Rows are points. Each copy is the shape, with its points in the same order, turned, moved and blurred by noise. Say if it was mirrored as well.

Shape:
[[-0.7 -5.7]
 [ 0.0  3.5]
 [ 1.4  1.0]
 [ 7.8  3.6]
 [-3.6 -3.5]
 [ 0.2  2.2]
 [-4.4  0.3]]
Copy 1 (7 x 2):
[[ 5.8 -3.4]
 [-3.3 -0.1]
 [-0.4  0.9]
 [-0.7  8.0]
 [ 2.9 -5.2]
 [-1.5  0.0]
 [-1.3 -4.9]]
Copy 1 is: only turned
Copy 2 (7 x 2):
[[ 3.7 -2.9]
 [-3.7  1.3]
 [-3.2 -1.2]
 [-7.9 -5.2]
 [ 4.1  1.7]
 [-3.5  1.0]
 [ 1.0  4.1]]
Copy 2 is: mirrored
Copy 3 (7 x 2):
[[-5.7 -4.3]
 [ 0.1  2.9]
 [-0.4  0.1]
 [ 6.3 -1.3]
 [-6.9 -0.8]
 [-0.7  1.8]
 [-5.5  3.1]]
Copy 3 is: only turned

Shape:
[[-9.1  0.4  0.5]
 [ 2.8  2.0  4.1]
 [ 0.4  6.1  0.7]
 [ 2.0 -0.8  4.0]
 [ 3.2 -2.2 -3.6]
 [ 2.6  0.8 -6.6]
 [-4.1 -3.7 -0.1]
 [ 1.8 -1.8  1.7]]
Copy 1, 8 rows:
[[-0.9 -7.7  6.0]
 [-3.8  4.3  2.5]
 [-4.5  0.3 -1.6]
 [-1.6  4.1  4.7]
 [ 4.1  2.9  0.7]
 [ 4.4  1.1 -3.3]
 [ 2.2 -1.7  6.1]
 [ 0.5  3.5  3.9]]
Copy 1 is: only turned
Copy 2, 8 rows:
[[-5.6 -2.0  7.3]
 [ 5.5  1.4  1.2]
 [ 1.7  6.1  4.9]
 [ 4.8 -1.8  1.0]
 [-1.7  1.5 -4.6]
 [-3.5  5.6 -4.2]
 [-4.0 -3.1  0.2]
 [ 1.6 -1.7 -0.1]]
Copy 2 is: only turned

Shape (7 x 4):
[[ 0.7 -1.1  0.4 -3.0]
 [ 0.1  5.9  4.2 -2.4]
 [ 6.8  7.8  2.6  3.4]
 [ 0.0 -2.4 -4.8  2.8]
 [ 1.5 -0.5  6.4 -2.8]
 [ 0.7 -0.2 -1.1  4.4]
 [ 2.1 -4.0 -5.8  1.9]]
Copy 1:
[[ 0.8  0.1  2.2 -3.3]
 [ 1.7 -2.1  5.2  3.5]
 [ 3.2  3.7  0.6  8.3]
 [-4.5  3.4 -2.4 -3.1]
 [ 4.8 -4.0  1.1 -0.3]
 [-2.9  1.5 -3.0  0.4]
 [-2.9  5.4 -2.8 -5.5]]
Copy 1 is: only turned
Copy 2 (7 x 4):
[[ 2.5 -0.5 -0.3 -2.5]
 [ 0.9  2.0 -7.3 -4.9]
 [-2.0  8.8 -7.2  0.7]
 [-4.1 -0.7  3.6  0.5]
 [ 5.2 -0.7 -5.3 -0.6]
 [-3.7  0.2 -0.9  1.7]
 [-2.4  0.5  5.6  1.3]]
Copy 2 is: mirrored
Copy 3:
[[-1.3 -3.9  1.0 -1.7]
 [ 5.2  0.6  4.4  0.8]
 [10.0  1.3 -2.3  0.3]
 [-3.2 -3.5 -5.1  1.9]
 [ 3.7 -5.9  5.0 -1.0]
 [ 0.7 -2.3 -4.4  3.2]
 [-4.2 -3.6 -6.4  0.0]]
Copy 3 is: only turned
Copy 4 (7 x 4):
[[ 1.1 -1.7  2.8  1.3]
 [-6.3 -2.1  5.5  0.5]
 [-9.5 -5.8 -1.8  0.0]
 [ 2.6  1.5 -3.9 -0.8]
 [-1.9 -3.0  5.2  5.6]
 [-1.8  1.0 -3.2  1.1]
 [ 4.3 -0.6 -4.6 -0.5]]
Copy 4 is: mirrored

Shape, 11 rows:
[[-1.3 -3.5  0.8 -2.7 -5.3  4.2]
 [-1.1 -2.1 -4.4  3.3 -7.1 -3.7]
 [ 0.5  0.9  1.5 -2.9 -1.1  1.8]
 [ 5.4 -2.5 -1.0  3.8 -2.6  6.5]
 [-5.3  4.5 -5.9  2.3 -7.1 -0.3]
 [ 4.6  2.3  3.1 -3.7  1.5 -1.3]
 [-2.9  1.1 -3.8  5.2 -1.1 -2.6]
 [ 0.0  4.9 -4.9 -3.1  2.2 -2.4]
 [ 4.6 -2.1  4.0  1.7 -1.7  5.3]
 [ 5.3  6.1  3.8 -3.4  0.6  2.9]
 [ 0.8 -2.5  3.8 -1.8  1.7  1.0]]
Copy 1:
[[-1.7  2.8 -3.1 -5.8  3.9  3.1]
 [-0.8 -0.5  0.7 -3.1 -5.3  7.0]
 [-0.5  2.9 -1.2 -0.8  2.9 -0.9]
 [-3.0 -4.2 -0.4  0.0  7.0  5.3]
 [-4.3  2.0 -5.4  1.0 -6.7  5.6]
 [ 3.1  2.5  1.9  2.0  3.8 -3.2]
 [-5.0 -1.5  1.2  0.6 -5.4  2.0]
 [ 1.5 -0.7 -3.1  2.8 -3.7 -4.0]
 [-2.5  0.2  1.7 -0.4  8.4  3.1]
 [ 1.6  3.4 -1.3  5.7  6.4 -2.3]
 [-1.6  1.9  2.3 -2.8  4.3 -2.6]]
Copy 1 is: only turned
Copy 2 (11 x 6):
[[-4.3  6.0 -3.3  4.9 -0.7  0.3]
 [ 0.2  2.1 -5.7  0.4 -8.5  1.3]
 [-0.5  3.7  0.8  3.1  1.2 -0.6]
 [-1.2  1.8 -0.8  9.0 -2.0  6.3]
 [ 0.7  5.6 -4.4 -5.7 -5.2  3.7]
 [ 4.4  1.1  2.3  4.7  1.9 -3.6]
 [-0.1 -0.5 -0.2 -2.5 -6.6  2.2]
 [ 4.7 -0.8 -1.6 -3.3  2.2 -0.3]
 [-0.9  3.1  2.8  9.0  0.2  2.4]
 [ 5.3  3.7  4.9  4.7  4.3 -0.8]
 [-2.6  0.8  2.6  5.1  0.9 -3.1]]
Copy 2 is: mirrored
Copy 3 (11 x 6):
[[ 3.4  1.0  0.3 -6.9 -3.8  2.0]
 [-0.7 -0.8  2.9  0.5 -7.4 -4.0]
 [-0.3  2.0 -0.9 -3.9  1.1  2.9]
 [ 4.9  5.2 -1.1  1.0 -5.5  5.7]
 [-7.4 -2.3  2.7 -1.8 -7.9  0.9]
 [-0.7  4.8 -2.9 -0.6  5.1  0.9]
 [-2.8 -2.9  2.6  3.7 -3.9  0.8]
 [-6.2 -1.5 -5.2  0.9  0.9  0.6]
 [ 5.0  6.0  0.7 -1.3 -0.8  5.2]
 [-2.7  7.6 -3.3 -2.0  4.2  5.1]
 [ 3.7  1.1 -0.1 -2.0  3.5  2.6]]
Copy 3 is: only turned
Copy 4 (11 x 6):
[[ 2.1  1.5  5.4  2.0 -6.1 -0.1]
 [-2.2  7.6  4.5 -7.5 -2.3 -0.7]
 [ 0.1  1.5  1.5  2.3 -0.7 -2.4]
 [ 8.4  5.6  3.6  0.4  0.6  1.0]
 [-5.9 10.9  0.4 -0.5 -4.6 -0.2]
 [ 1.4 -1.2  0.5  2.3  4.0 -5.0]
 [-3.9  6.0  0.3 -4.5  2.1  2.8]
 [-3.5  3.1 -5.3 -0.8  0.7 -3.3]
 [ 6.8  2.8  5.9  2.4  1.6 -0.3]
 [ 1.6  1.8  0.5  7.4  3.8 -6.0]
 [ 1.3 -2.1  2.9  1.6  1.4  0.4]]
Copy 4 is: mirrored

Shape:
[[-4.2  1.1  1.9  1.2  3.3 -4.6]
 [-0.8 -1.8 -5.5 -2.9 -3.4 -2.7]
 [-1.4  2.9  0.1  2.2 -2.7 -1.6]
 [ 3.6 -2.1 -2.7 -8.6  4.5  1.6]
 [-3.1  0.3  1.1  3.9 -2.6 -4.5]
 [ 0.8  0.7  0.2 -1.1  6.7  4.8]
 [ 5.1 -5.5 -3.4 -1.8  1.5  0.2]
 [ 3.3 -7.6 -5.8 -5.6  1.0  0.8]
 [-5.0 -1.2  5.5  2.7 -5.6 -2.2]
 [ 0.3  2.5  5.7  2.2 -1.4 -3.9]]
Copy 1:
[[-1.6  2.8 -3.0  4.0 -2.9 -3.5]
 [-1.4 -1.6 -0.2 -3.8  4.7 -4.7]
 [ 1.1  2.1 -3.6 -2.9 -1.6 -1.3]
 [-0.3 -4.3  1.8  4.4  7.9  2.5]
 [ 0.7  1.4 -3.1 -1.9 -4.1 -5.2]
 [-2.7 -0.8 -0.1  3.7  0.3  6.5]
 [-1.5 -8.4  0.7  0.1  2.7  0.0]
 [-3.1 -7.7  4.1 -0.2  6.4 -1.2]
 [ 4.6  3.1  1.0 -2.6 -6.3 -5.0]
 [ 4.8  1.1 -4.7  1.1 -4.1 -1.9]]
Copy 1 is: only turned
Copy 2 (10 x 6):
[[ 2.7  3.3  1.5 -1.8  5.1  2.1]
 [-5.8 -1.0 -4.6  2.9  5.0  2.3]
 [-1.7 -0.2 -0.7 -3.0  2.3 -1.8]
 [ 3.3 -2.5 -7.9  6.8  0.7  5.5]
 [-2.7  0.6  2.8 -2.7  4.5 -0.5]
 [ 5.3  2.2 -4.2  3.7 -3.1  0.6]
 [-2.2 -2.6 -1.9  6.3 -1.7  5.7]
 [-3.2 -2.3 -4.6  9.9  1.2  5.8]
 [-1.2 -2.1  4.6 -1.1  6.2 -5.5]
 [ 2.1 -3.2  2.8 -4.5  2.7 -0.3]]
Copy 2 is: mirrored

Shape:
[[ 3.9  0.8  4.7  0.8 -3.7  6.5  2.0  1.1]
 [ 1.9  1.8  0.8 -2.2 -5.4  4.0  1.8  2.8]
 [ 1.1  4.3  2.4  2.8 -1.0  1.5  2.7  2.3]
 [-0.2 -0.6 -0.9  1.5 -5.5  4.4 -2.5 -1.6]
 [ 1.7  1.1 -0.2 -4.2 -0.5  4.7  1.2 -0.2]
 [-8.2 -3.3 -1.6  1.1  6.5  0.5  4.8  1.0]
 [ 2.4  1.8  2.3  2.7 -2.9 -6.2  1.4 -0.6]
 [ 4.6  1.1  6.1  0.5 -2.7 -0.9  2.7 -7.1]
 [-0.9 -6.7 -5.1  0.4 11.2 -5.3  1.8 -3.2]
 [ 0.2  1.8  0.4 -2.3  2.5  3.7 -6.6 -2.6]
 [-6.2 -3.3 -3.3 -2.8  7.1 -4.8  2.1 -1.8]
 [-1.1  1.2 -1.0 -3.3  2.0  6.7 -4.4 -2.1]
 [ 3.7  0.1  3.3  3.8 -1.9 -1.4  3.5  0.4]
 [ 0.9  5.2 -4.1 -0.8 -1.4  6.9 -1.3 -3.7]]
Copy 1, 14 rows:
[[  0.5   4.4  -3.6  -1.0  -6.3   2.3  -4.1   5.8]
 [ -3.3   3.2  -3.3  -0.8  -5.5   3.1   1.5   5.1]
 [ -2.8   3.6  -4.5  -2.1  -3.7  -1.5  -2.5   0.6]
 [  0.0   5.4   0.5  -0.3   0.0   0.9   1.3   7.2]
 [ -2.1   2.6  -0.2  -1.4  -3.6   5.9  -0.7   1.9]
 [  3.6   5.6  -3.1   1.6   1.2   2.3   2.9  -9.3]
 [ -3.8  -1.3  -1.6   2.5  -2.2  -6.0  -1.4   0.9]
 [ -1.9   1.5   3.1   3.7  -5.3  -2.2  -7.3   2.7]
 [  5.3  -4.1   3.2   1.2   4.8   0.9   0.7 -10.2]
 [ -2.8   2.7   1.1  -1.1   4.8   5.8  -3.6   3.1]
 [  0.1   0.4   1.2   4.0   3.4   2.4   3.2  -9.4]
 [ -1.5   5.0   0.9  -2.1   3.2   7.8  -1.7   2.3]
 [  0.4   0.3  -2.9   0.7  -4.6  -4.1  -2.8   1.6]
 [ -3.6   5.9   4.0  -5.8  -0.9   3.9  -0.8   3.4]]
Copy 1 is: mirrored
Copy 2:
[[ 6.5  2.9  3.7  5.4 -0.9 -5.0  1.3 -0.9]
 [ 1.3  0.8  4.3  5.2 -4.6 -5.5  4.8 -2.0]
 [ 0.7  4.2  4.2  3.8  0.1 -2.6  0.0 -4.4]
 [ 4.2 -0.2 -2.1  3.6 -7.1 -0.9  1.7 -2.0]
 [-0.6  0.7  0.0  7.4 -1.9 -4.3  3.0  1.3]
 [-1.9 -4.3  0.8  0.9  6.6  5.4  1.6 -1.9]
 [-0.3  0.8  3.4 -3.1 -3.0 -4.6 -2.2 -7.0]
 [ 3.2  0.6  0.5  2.3 -2.2 -8.7 -6.7 -2.9]
 [-3.5 -2.9 -5.3 -8.2  8.7 -0.5  0.6  1.0]
 [-2.2  3.8 -3.3  1.9 -4.1 -0.7 -1.2  5.1]
 [-5.7 -6.0 -1.4 -2.8  5.1  1.8  0.2  0.6]
 [-0.3  2.3 -3.9  5.8 -1.7  0.2  0.9  4.1]
 [ 2.6  1.9  3.4  0.8  0.4 -4.8 -0.6 -5.1]
 [-1.4  3.0 -5.1  8.2 -4.8 -1.9  1.5 -1.7]]
Copy 2 is: mirrored
Copy 3 (14 x 8):
[[  5.4  -0.5   0.8   0.1  -2.6   6.5   1.8   4.5]
 [  4.0   1.1  -2.5  -0.2  -0.5   4.7   4.1   0.2]
 [  0.8  -1.6  -0.4   0.1  -4.7   4.5  -0.6  -0.8]
 [  1.2  -3.0  -1.0  -1.8   3.0   1.7   3.2   4.7]
 [  5.0   3.0   0.2  -2.5  -0.3   0.5   1.2   0.6]
 [ -5.2   6.0  -1.8  -3.6   1.2  -1.1  -8.5  -0.2]
 [ -1.9  -2.8  -2.8   6.4  -5.2  -0.5   1.2   0.9]
 [  0.7  -0.1   3.9   3.9  -6.9  -1.4   3.5   5.7]
 [ -1.9   4.2   0.0   2.5   1.9 -10.5 -10.3   0.1]
 [  4.9  -3.1  -0.8  -5.8  -1.4  -4.5  -0.1   2.2]
 [ -4.8   6.1  -3.3  -1.2   0.8  -7.9  -5.6  -1.2]
 [  4.2  -0.5  -0.6  -7.5   0.8  -2.6   0.1   1.9]
 [  0.8  -0.9  -0.3   5.4  -3.8   2.6  -1.1   2.4]
 [  3.1  -2.6   4.0  -5.3   1.9  -0.4   3.6  -1.6]]
Copy 3 is: only turned
Copy 4, 14 rows:
[[-1.2 -6.3 -0.3 -0.4 -3.3 -3.9  1.6  3.1]
 [ 2.2 -4.0 -0.6 -0.1 -2.2 -1.8  4.4  0.5]
 [-2.8 -3.4 -2.3  1.4 -2.4 -3.9  0.6 -3.3]
 [-1.6 -2.1 -3.6  2.6  0.8  1.3  3.3  3.4]
 [ 1.6 -3.5 -1.2 -4.0  1.9 -1.5  3.1 -0.2]
 [-9.1  5.6  0.7 -6.6  4.3 -2.2  3.0 -3.6]
 [-2.1 -1.1  2.8  5.8 -0.2  0.8 -1.9 -5.0]
 [-2.5 -7.5  3.3  1.5 -0.3  1.4 -6.1 -0.2]
 [-5.5  4.9  5.4 -2.7 13.3 -2.7 -1.3 -5.8]
 [ 2.9  0.6 -5.4 -1.2  5.9 -0.6 -1.4  2.8]
 [-4.1  6.4  2.6 -5.1  7.6  1.2  0.5 -7.7]
 [ 1.1 -0.4 -4.9 -4.0  4.9 -0.7  1.2  3.4]
 [-3.0 -2.6  2.4  3.9 -0.7 -4.2 -0.7 -2.3]
 [-0.7 -6.4 -6.4 -1.1  4.7  0.3  3.0  0.6]]
Copy 4 is: mirrored

Shape:
[[  7.7   2.5   3.6  -1.1  -0.9  -2.0   1.8  -9.1  -0.4]
 [ -2.8   2.4   1.8   3.5   3.3   1.4  -7.6   3.5  -3.1]
 [  2.8   1.8   3.5   1.8   0.9  -3.9  -1.6   2.3   2.0]
 [ -2.0  -4.3   2.6  -0.4  -1.8   1.0  -0.3  -0.1   1.6]
 [ -4.5   1.2  -8.5   4.2   0.9   1.2   1.3   0.5  -0.2]
 [ -4.1   2.0   0.4   2.9  -0.5  -3.7   2.1   4.2  -3.8]
 [  7.2  -4.4   3.3   0.3  -1.2   2.6   2.6   3.8   1.9]
 [ -0.6  -0.4   2.9  -0.4  10.6  -1.7   1.5  -1.2   1.6]
 [ -4.6 -11.6  -0.8   1.3  -1.3  -3.0  -2.3   0.5  -1.3]
 [ -4.4   1.6   3.6   3.4  -1.6  -3.3   1.0   3.5   0.9]
 [  3.2  -6.5   1.0  -6.2   0.7   3.3  -6.2   4.0   3.2]
 [ -3.1   2.3  -1.6  -7.4   1.8  -0.6   0.3  -4.6  -0.3]]
Copy 1, 12 rows:
[[-7.1  0.1 -3.9 -4.6 -2.2 -0.2  6.5  6.8 -2.6]
 [ 6.1  2.1 -5.6  6.4 -5.1  2.6 -1.0 -0.4 -3.2]
 [ 2.5  0.3 -4.1 -1.9 -0.1  3.0  3.0 -1.4  0.1]
 [ 2.9 -0.6  3.0  1.3 -1.3 -1.1  0.8  3.3  0.6]
 [-1.0  1.0  3.7  7.6  2.2  0.6 -1.1 -4.2 -7.6]
 [ 1.0 -1.4  0.9  2.5  0.1  7.8 -2.9 -1.7 -1.8]
 [ 3.8 -0.7 -0.2 -7.3 -0.2 -4.5 -0.9  0.7 -0.8]
 [-2.7  7.7 -3.6  1.5 -0.8  0.1 -1.5 -0.1  4.4]
 [ 3.4 -6.9  3.8  6.7 -0.3 -2.7 -1.7  1.6  5.4]
 [ 3.8 -0.2  1.0  1.1  1.5  7.5 -0.7  0.3 -1.0]
 [ 6.4  0.2  1.5 -1.2 -8.7 -6.6  2.6 -1.0  2.8]
 [-5.4  3.4  3.8  3.5 -7.5  1.4  3.9  0.9 -0.3]]
Copy 1 is: only turned
Copy 2 (12 x 9):
[[ 2.3  2.1  4.4 -1.6  3.1  1.0  6.9  2.5 -8.8]
 [-5.0 -2.9 -4.6 -3.9  0.8  6.8 -4.7 -1.4  0.8]
 [ 2.2 -0.7 -0.8  2.5  3.7  4.7 -0.3  1.7  0.5]
 [ 2.9 -5.2  0.6 -1.7 -0.1 -1.0  1.8 -0.1  1.9]
 [ 0.6  4.4  1.0 -4.2  3.8 -3.5 -4.1 -6.4  4.0]
 [-3.6  0.4  0.8 -2.1  4.0  3.6  0.9  0.3  7.6]
 [-1.1 -5.5  1.6  8.0  2.7 -2.4  2.1  2.0 -1.6]
 [ 0.2 -0.9 -7.4 -2.7  8.4 -1.1  2.1  0.3 -1.7]
 [ 1.5 -3.1 -4.1 -1.4 -6.7 -3.6  2.9  2.1  7.8]
 [ 1.7 -2.6  0.8 -1.0  3.1  5.0  2.3 -2.3  7.2]
 [ 1.4 -8.9 -1.1  0.4 -1.8 -3.7 -5.7  6.6 -1.7]
 [ 2.9 -1.3  2.1 -9.4  5.5 -1.8  0.0  4.7 -1.6]]
Copy 2 is: mirrored
Copy 3 (12 x 9):
[[ 2.7 -4.0 -0.2  3.4 -7.3 -4.6 -1.3  1.8  3.3]
 [ 4.2  0.9  2.8  0.1  2.4  7.9 -6.9  2.9 -4.8]
 [-1.4  0.5  5.0  0.7  0.8  0.8 -1.8  4.3  2.0]
 [-2.1  5.6 -1.6  2.0 -0.3  2.2 -0.5  0.8 -1.5]
 [ 1.0 -1.6  1.7  0.1  6.4  0.0  3.1 -0.1 -9.1]
 [ 1.0  3.8  6.5 -2.1  2.7  1.4 -1.6 -2.3 -3.4]
 [-9.6  0.6 -0.1 -0.3 -3.7  1.5 -1.7  1.1  0.6]
 [ 2.1  1.8 -3.2 -8.1  2.4 -2.1 -2.5  4.0  1.0]
 [-1.2  8.6 -0.6 -0.2 -2.5  6.8  5.7  1.4 -4.9]
 [-1.4  6.8  5.3  0.5  3.7 -0.2 -3.3  1.0 -2.7]
 [-5.2  0.3 -5.7  1.9  0.8  9.6 -0.9  0.7  3.0]
 [ 5.5  0.2 -4.9  0.3  4.0 -1.0  1.1 -3.6  2.8]]
Copy 3 is: only turned
Copy 4 (12 x 9):
[[  4.2  -0.3   1.2  -7.4   1.5   2.1  -5.1  -6.9  -1.7]
 [ -4.9  -2.0  -2.7   4.6   3.3  -7.2  -0.9   0.5   0.9]
 [  0.4  -2.8  -3.3  -0.6  -2.5  -1.1  -1.6   0.8  -0.6]
 [ -2.2  -2.2   1.0   4.0  -0.4   3.6   0.9  -3.9   1.6]
 [ -2.8   8.2   1.5   5.2   1.7   0.5  -0.3   3.3   5.2]
 [ -3.5   2.6  -2.5   0.9   1.5  -0.4   5.7   3.2  -1.1]
 [  1.9  -1.8   0.7   4.3  -6.0   2.3  -3.0  -3.2  -5.4]
 [ -1.2  -3.3  -2.9   1.8   5.1   4.6  -5.9   4.0  -1.6]
 [-11.8  -1.4   2.2   4.2  -3.6   5.5   0.7  -2.3   1.4]
 [ -1.6  -0.4  -4.7   1.7  -1.0   0.4   5.3   0.9   0.9]
 [ -1.9  -8.4   5.7   7.1  -4.7  -1.1  -4.1  -2.2   0.6]
 [  1.3  -2.8   5.2  -0.9   6.6   2.8  -0.4   0.8   4.5]]
Copy 4 is: only turned
